Each row of a before or after table is a point. The points were changed in one or more steps. Then noise was added and the rows were shuffled. The steps act on columns, c1 being the first. What was done? A step turns or swaps two columns, mirrors them in a line or flattens them onto one, adds a multiple of one to another, or multiplies or shifts one. Angles are multiples of 10 degrees, from the lower column toward the higher: turns from -170 to 170, lines from 10 to 170 but not 90. Use the fewest steps. Two steps may share a column if one is a turn and the other turns, adds or multiplies; they go together, in the order done. Otherwise the lowest column goes first.

Before, 12 rows:
[[ 19 -21]
 [ 39 -13]
 [-12  -6]
 [ 60 -15]
 [ 15 -50]
 [-45  -6]
 [-37 -58]
 [-47 -52]
 [ 28 -52]
 [ 48 -15]
 [ 46  12]
 [-23  15]]
After (12 x 2):
[[ 32 -20]
 [ -6   5]
 [ 36 -20]
 [-13   7]
 [-28  17]
 [ 42 -25]
 [ 23 -14]
 [ 29 -16]
 [ 43 -25]
 [-23  13]
 [ -2   0]
 [ 51 -28]]
Steps: flatten c1 and c2 onto the line at 150 degrees

Before:
[[ -1   7  19 -15  -3   5]
 [ -6  -9 -12   3 -27   6]
 [ -7 -30 -16  -2   0 -46]
 [  7  10   1  36   0   9]
 [ -2   1 -11  -6 -26  -5]
 [ -1   3 -14 -13   1  -1]
 [ -1  10 -19 -15  -7   2]
 [  1   2  -5  -7 -60  14]
 [ -5  11  13 -14  -5  -1]
 [  7  11  14  17   2   6]
 [ -4  -9  -6 -13 -31   5]
 [ 41  -5  -5   4   1 -12]
 [ 51 -11   4 -15  -8  14]]
After:
[[ -3  -9 -11   1 -27   4]
 [ -2  10  13 -14  -7  -2]
 [  0   1  -5  -7 -60  14]
 [ 17  -5  -4   5   1 -15]
 [ -2 -10  -6 -14 -32   4]
 [  0   2 -10  -7 -26  -5]
 [  2  11   1  36   0   9]
 [ 21 -10   4 -16 -10  13]
 [  0   3 -15 -13   0  -2]
 [  4  11  13  18   1   6]
 [ -2   8  21 -15  -3   5]
 [  1  10 -19 -16  -7   1]
 [ -4 -32 -15  -3  -1 -46]]
Steps: multiply c1 by 0.4

Before, 9 rows:
[[  6  21  -8  -6  17  -5 -11   0 -15   9 -12]
 [ -6  24  -3 -16  10  13 -20  11 -15  11  -3]
 [  0   4  -9 -16  -5   1  16   5 -16   7  15]
 [  2  -3   2  21 -13   1  -7  -6  -8  -2  -8]
 [  7  -5   6 -14  -6   0 -19 -15  -2  -6 -12]
 [ 23   8 -12  11  -3  24  -8  -5  13  -6  -6]
 [ -4  29  -9  19 -10   5 -19   1  59  17  -3]
 [  8   1   7 -10  -4   7  10   5 -12  20  -3]
 [ -1  -8 -12   2  -4   5  -4  -5   0  21   4]]
After, 9 rows:
[[  0   4  -8  -5  -3   4 -23   2 -13 -10  15]
 [  9   1   9  -3  -4   4 -14   3 -22   1  -4]
 [ 22   9  -4   2  -3  28  13  -2  11   8  -6]
 [  1  -9  -9   2  -4   9   3  -2 -18  11   4]
 [  6  21  -9  13  15  -2   1   0 -14  -9 -12]
 [  2  -3   3  -5 -13   0  22  -2  -3  -8  -7]
 [ -5  29  -7   7 -10   8  24   0  14  59  -4]
 [  7  -6   6  23  -7  -2  -2  -6   4  -4 -13]
 [ -7  23   1  25  11  12  -4   5 -17  -8  -3]]
Steps: turn c3 and c6 by -20 degrees; turn c4 and c7 by 120 degrees; multiply c8 by 0.4; turn c9 and c10 by 60 degrees
